Each row is a point. Each copy is the shape, with its points in the same order, stretched, turned, moved and blurred by noise. Is it also mirrored, or only turned?

Shape, 6 rows:
[[ -2  10 -10]
 [-19  -6 -40]
 [-19  13  25]
 [ 28 -23  41]
 [-10 -32  34]
 [ 12  32 -14]]
Copy 1:
[[-11  14 -15]
 [ 32 -15 -26]
 [-50   5 -31]
 [-67 -10  22]
 [-60 -33 -14]
 [  3  53   0]]
Copy 1 is: only turned
Copy 2 (6 x 3):
[[ 11  17  -1]
 [ -1  28 -31]
 [-14   6  28]
 [ 13 -39  18]
 [-23 -28   8]
 [ 34  26   6]]
Copy 2 is: only turned

Shape, 6 rows:
[[-14 -34  -7]
 [ 16  -4  -7]
 [-12  16  36]
 [ 38   4  30]
 [-45 -13 -33]
 [ -2 -36 -25]]
Copy 1:
[[ 12  15 -42]
 [ -2 -13  -6]
 [ 36   7  31]
 [ 21 -40  27]
 [  0  45 -48]
 [  0   6 -52]]
Copy 1 is: mirrored
Copy 2, 6 rows:
[[ 22   8  29]
 [ 15  -6  -6]
 [-44 -16  -4]
 [ -8 -46 -15]
 [  3  52  21]
 [ 38  16  25]]
Copy 2 is: mirrored
Copy 3:
[[  0 -42  22]
 [ 18 -16  -5]
 [-16  12  16]
 [ 25  24  13]
 [-27 -60  -7]
 [ 17 -53   7]]
Copy 3 is: only turned

Shape, 9 rows:
[[-38 -14  16 -36]
 [-25  24  11 -33]
 [-16 -45 -25 -12]
 [-16 -10 -17 -12]
 [ -8   3  -5  -9]
 [-15  14  11  12]
 [ 41  15  20  15]
 [ 34  23 -40  64]
 [ 35  35 -11 -23]]
Copy 1, 9 rows:
[[-12   1  46  -7]
 [-23  21  30  21]
 [-20 -47  14 -32]
 [-23 -23  11  -2]
 [-17 -13   7   8]
 [  2 -13  -2  31]
 [ 19   7 -44   8]
 [-11 -56 -77  34]
 [-35  24 -29   4]]
Copy 1 is: only turned
Copy 2:
[[ 26  16  58 -14]
 [ -6  35  35 -25]
 [ 42 -46  33 -16]
 [ 20 -15  19 -21]
 [  6  -3  16 -13]
 [ 12  17  -1   5]
 [-33  -6  -2  31]
 [ -6 -40 -77   7]
 [-54  -4   9 -21]]
Copy 2 is: mirrored
Copy 3, 9 rows:
[[-16  31  51  -6]
 [-26  33  14  -1]
 [  2 -24  54 -13]
 [-14 -11  35  -9]
 [ -7  -1  18  -3]
 [ -5   6  11  18]
 [ 27  -8 -23  -5]
 [ -3 -65 -16  25]
 [ -7 -15 -25 -28]]
Copy 3 is: only turned
Copy 4 (9 x 4):
[[ 52  11  20 -35]
 [ 12  18   2 -40]
 [ 66 -15   0  11]
 [ 36   1  -6  -3]
 [ 18   2   1  -7]
 [  5  23  26   7]
 [-33 -16  25  11]
 [-36   4 -10  71]
 [-31 -22 -28 -28]]
Copy 4 is: mirrored

Shape, 9 rows:
[[  8 -16  40 -18]
 [-43 -10   5  42]
 [ 23  33  22  -1]
 [-45 -10 -21  22]
 [-15 -20  -4  17]
 [ -5  35  25  -4]
 [  6   0  27 -27]
 [ -8  21   1  30]
 [  5 -11  42 -37]]
Copy 1, 9 rows:
[[-21 -26 -36 -25]
 [ -9 -48  14  46]
 [  3  30 -41  11]
 [ -2 -31  44  23]
 [  9 -32   8  11]
 [-28  16 -27  16]
 [-22  -3 -24 -27]
 [  9   1  -7  40]
 [-34 -16 -33 -32]]
Copy 1 is: mirrored
Copy 2, 9 rows:
[[-33  25  13   1]
 [-11  -3 -70  38]
 [ 25  42  -4 -24]
 [ -1 -22 -53  40]
 [-18  -9 -32  11]
 [ 28  43 -15   6]
 [ -9  23  17   3]
 [ 19  18 -47   1]
 [-25  28  27   8]]
Copy 2 is: mirrored
Copy 3 (9 x 4):
[[-23 -16 -14 -46]
 [-15 -53  24  40]
 [-14  31  37 -37]
 [ 20 -37   8  51]
 [ -4 -25 -10  19]
 [ -4   7  49 -27]
 [ -1   0  -5 -41]
 [-11   2  40  14]
 [ -7 -14 -14 -58]]
Copy 3 is: mirrored

Shape (11 x 6):
[[ -7 -17  28  22   7 -28]
 [ 22 -12 -35  56  19 -22]
 [ 27   8  45 -12  -3  19]
 [  7  15  19 -18 -38   8]
 [  8  22   3 -24   6 -12]
 [-34 -34  -8 -58 -45 -26]
 [-12 -29 -31  26  23  15]
 [-11 -25 -27  27  29  -5]
 [ 30  54 -20 -40 -25  -8]
 [ 17 -41 -13 -12   2  -9]
 [ 21  20   6 -36 -13  -7]]
Copy 1 (11 x 6):
[[-16  -2  45  38   5  15]
 [-34  17  37 -23  41  51]
 [ 13  42 -12  51   4 -13]
 [ 27  25  -9  15 -23  -2]
 [-13   8  -8  -2   1 -25]
 [ 41 -68 -12  12 -29   8]
 [-31   3  -8   4  20  52]
 [-38  -7   8   2  22  42]
 [ 11  28 -25 -48  -8 -35]
 [ 14 -23  -7  21  32  28]
 [ 14  10 -16   0   0 -27]]
Copy 1 is: mirrored
Copy 2 (11 x 6):
[[ 11 -27   0   4  22 -35]
 [ 31 -17 -21 -16  50  36]
 [ 25 -12   4  23 -52 -24]
 [-19   1  12  -8 -45   1]
 [-10  24 -20  15 -30 -10]
 [-95  -5  -2  11 -25 -13]
 [  3 -15  12  17  39  42]
 [  3 -11  -1  14  47  25]
 [-22  46 -31  -8 -72  20]
 [-13 -27 -18  28  -7  15]
 [-15  17 -19  12 -56  -6]]
Copy 2 is: mirrored

Shape (9 x 6):
[[  8  34  -5 -50  27  -8]
 [ -4  -9 -32 -18  43 -39]
 [-36 -37 -14  12  37 -31]
 [-19 -15   0  16 -29 -47]
 [-11  28 -32   6   7   0]
 [-24 -23  14 -49   3   1]
 [-22  24  43 -26 -31   0]
 [ 26  28  15 -39 -32  13]
 [ 15  -7   7   0  15 -21]]
Copy 1 (9 x 6):
[[ 16 -36 -19  -8 -28 -29]
 [-27 -59  15  10  10 -23]
 [-53 -42  25   8   3  12]
 [-35  -1  61  34 -40   3]
 [ -4 -12 -10  24   3 -15]
 [-31 -17   0 -31 -50 -23]
 [  4  10  -3  -4 -79   4]
 [ 27   3 -10 -10 -44 -35]
 [  4 -19  29  -7  -8  15]]
Copy 1 is: mirrored
Copy 2 (9 x 6):
[[ 21  13 -32 -26 -15 -38]
 [-14   7 -14   3  31 -52]
 [-21   5  24  -1  56 -33]
 [-38  -5  38   1 -14  -3]
 [ -4  44 -12   8  -2  -7]
 [ -7  -4  -3 -58  12 -19]
 [ 17   4  18 -43 -43  11]
 [  3   1 -31 -33 -49  19]
 [ -2 -18  -1   3   7   0]]
Copy 2 is: only turned
Copy 3, 9 rows:
[[ 10 -15 -45  -6  14 -42]
 [  3 -36 -25 -47  18   2]
 [ -7 -33  29 -47  10  15]
 [ 30 -26  20 -23 -53   5]
 [ 38  16 -12 -11  17 -10]
 [-27  -2  11 -24 -20 -28]
 [ 15   2  18  19 -46 -58]
 [ 17   9 -35  35 -46 -39]
 [  3 -32  -9   9 -17   3]]
Copy 3 is: mirrored
Copy 4:
[[ 11 -15  38 -57  32  14]
 [  4 -63  35 -31   1  19]
 [ -8 -55  24  12  15  13]
 [-27  -1   4  20 -37  47]
 [ 17 -27 -15 -24   9  41]
 [-40  13  39 -14  42 -10]
 [-10  55  23   5  28  24]
 [ -9  46  11 -44   6   8]
 [  8 -13  26 -17 -19  -1]]
Copy 4 is: mirrored

Shape:
[[-42 -23  -5   3 -16  -7  56   9]
 [-10   2 -30   1  -7   7  27  -7]
 [ 27  31 -21  -9 -10  18 -33  11]
 [ -6  17  -5 -54  -6 -14 -22  16]
 [ 12  -9 -66  13   8 -23  34  12]
 [  1  27  -5 -12 -14   8 -49 -22]
 [  9  44 -40 -35  19   7  15  -7]
 [ 41  29  21   0  26   8 -34   8]
 [ 18 -11 -11 -14   3  -5  -8 -20]
 [-50  11  19 -35   6  19 -51  30]
 [-21  -5 -15   8 -54 -21  55   6]
 [-29  33 -21 -17 -14 -56  53  23]
 [-37   8 -31  10 -11 -25  22 -15]]
Copy 1, 13 rows:
[[ 10  35  36   8 -22 -42  36 -21]
 [  4  -1   3 -11 -20 -11  19 -40]
 [ -8 -31 -50   3 -28   7 -47 -19]
 [-25 -27   4  17 -48   2 -34  23]
 [ -7  -1 -15 -26 -50  -2  77 -20]
 [-15 -20 -19   2  10  12 -55 -13]
 [  4 -37   1 -42 -62  22 -18 -23]
 [ 30 -20 -42   5 -15  19 -59  30]
 [ 13 -32 -10   5   4   1   9   2]
 [-28  18  22  53 -30  28 -75  14]
 [ -5  19   9 -12 -14 -77  31 -34]
 [-17  25  26 -51 -76 -51  29  15]
 [-16  25  24 -37 -15 -17  33 -20]]
Copy 1 is: only turned
Copy 2, 13 rows:
[[  0  12  -7 -15  22  21  58 -30]
 [-12 -13  -4 -19  -6   2  30 -30]
 [-20 -33  27  13 -57 -15   4  11]
 [  2 -31  58 -10 -22   5  29  37]
 [-42  10 -28 -49  -6 -36  37 -16]
 [  9 -26  36  12 -39  26 -17  15]
 [-30 -46  39 -33  -5 -18  23 -17]
 [ -1 -22  31  37 -21 -31 -19  11]
 [ 17 -12   5 -16 -17 -12   4  -6]
 [  7 -48  52  43   1  49  16  57]
 [-10  32   4 -24 -19  13  63 -35]
 [-38  30  49 -42  21   2  64  -7]
 [-17  17   6 -33  17  29  27 -17]]
Copy 2 is: mirrored
Copy 3 (13 x 8):
[[-35   1   5  50   3  -3   1 -24]
 [ -6 -11  -2  12   0  13   4 -26]
 [  6 -14  -4 -38   6  27   4  11]
 [-37 -26   2 -39  20 -10 -20   5]
 [-24   6   2  -2 -35  25  13 -44]
 [ 19 -20 -19 -36  13  -6 -10  14]
 [-12 -25   1 -35  17  21 -26 -38]
 [ 11  10  24 -44   1  18 -27  25]
 [  7 -12  16 -18  -8  -8  -1  -7]
 [-40 -37 -13 -18  14  -5 -55  38]
 [-20  15  -7  39  17   1  40 -25]
 [-59  21 -11  -2  23  -5  -9 -43]
 [-16   1 -25  11   0  -7  -6 -35]]
Copy 3 is: mirrored
Copy 4 (13 x 8):
[[-12  -2 -33 -42  -2 -11  20  51]
 [ -9   9 -21 -38 -18 -21  20   9]
 [ 26  16  15   0 -13 -20   9 -13]
 [ 12  12  25 -11 -21 -24 -17  31]
 [-23  24 -34 -38  -3 -60  21  10]
 [ 10   1  38 -10 -11   5   7  -4]
 [-14  21 -16 -18 -62 -42   3  -4]
 [ 16 -27  13  41  15 -20  10  -9]
 [ -1 -20  10 -30  -1 -27   7   7]
 [  9  15  25  15   2  36 -42  27]
 [ 11   9 -17 -46  -6 -25  48  54]
 [-15  26 -17 -10 -30 -49  32  64]
 [-27  19  -5 -32 -11 -15  25  32]]
Copy 4 is: mirrored
